Rows are points. Any point is a mix of the corners, with weights that add up to 1. It lies inside the corners' shape when no weight is negative. Say inside or outside, and name the corners with a negative weight.
In the rows, 128 means zero.

Corners:
(1): [105  99]
(2): [135  62]
(3): [128 172]
Points:
[127 165] -> inside
[127 165] -> inside
[140  74] -> outside (1)
[131 163] -> outside (1)
[119 131] -> inside
[119  65] -> outside (3)

Corners:
(1): [133 123 175 176 118 134]
(2): [110 143 145  64 127 101]
(3): [104 114 109 185 179 249]
(4): [ 82 123  92 182 103 103]
(5): [109  88  78 116 111  83]
(6): [136 152 129  91  77  78]
(7): [125 145 120 198 148 140]
Points:
[118 138 123 155 136 126] -> inside
[109 109 102 123 122 112] -> inside
[117 110 128 124 155 196] -> outside (4, 7)
[110 131 120 156 129 128] -> inside
[118 149 141 114 120 124] -> outside (5)
[113 125 119 168 123 121] -> inside
[111 123 102 143 137 138] -> outside (1)
[118 133 143 141 125 152] -> outside (5, 7)
[111 143 133 132 100  89] -> outside (3, 5)

Corners:
(1): [ 98 188 163 130 104 132 154 123 138]
(2): [161 195 122 168 100 127 146 147 138]
(3): [131  94 148 170 157 173 130 190 176]
(4): [137 164 127 128 102 156 180 136 115]
(5): [146  75 169 120 172 100 121  98  82]
(6): [133  39 182  73 164 111  93 138  79]
(7): [128 167 103 134  83 174 161  68 167]
(8): [132  86 177  70 197 122  81 147  49]
(9): [ 91 163 106 102 113 135 154 114 134]
(10): [139  45 133 191 123 155 111 162  69]
Points:
[132  95 147 149 139 151 126 158 125] -> inside
[151 166 134 111 123 113 139 107 104] -> outside (1, 3, 10)
[126 118 139 140 124 149 131 146 113] -> outside (5)
[114 124 152 105 132 126 133 106  95] -> outside (2, 3)
[132  93 166  97 164 108  97 141  62] -> outside (3, 4, 7)

Corners:
(1): [141 206 185  33 151 117 168 141 123 158  54  97 109 197]
(2): [121 174 222  79 167 118 200 188 144 182  97  94 151 160]
(3): [113 168 178  93 173  99 172 156 146 189  50 106 171 102]
(4): [ 90 127  98 122 160 134 114 189  83  89 145 115 143  98]
(5): [191 116 113 112  84 164 112  67 140  95 187 166  87 113]
(6): [196  69 157 142  84 138  85  69 153 128 150  96 102 151]
(7): [195 102 111 178 106 154 129  99 140 120 154 171  95 111]
(8): [121 173 133  61 186  94 178  89 123 152  70 121 133 195]
(9): [106 143 118 122 143  90 159 176  80 108 138 112 154  76]
(10): [139 166  86 113 179 129  85 173  95  70 140 145 183  90]
(11): [152 110 142 150  65 131 126 102 156 143 158 111 111 166]
(12): [116 139 159  54 158  85 103 167 126 126  99 129 151 116]
(13): [105 128  80 147 144  99 101 140  71  97 186 105 102  97]
(14): [159 116 209 127  83 131 113  82 142 172 112 129 132 158]
(15): [210 103 119 137 101 169 128  76 130 164 151 126 116 163]
Points:
[153 130 141 123 128 128 126 123 129 131 126 136 129 126] -> inside
[170 134 168 121 111 139 133  95 142 158 122 123 122 158] -> outside (4, 9, 12)
[170 133 139 110 126 130 137 107 139 132 125 131 122 139] -> outside (4, 13, 14)
[142 138 127 109 141 123 135 130 120 126 128 121 123 134] -> outside (14)
[148 142 140 102 141 118 133 119 126 134 118 122 134 141] -> outside (4)
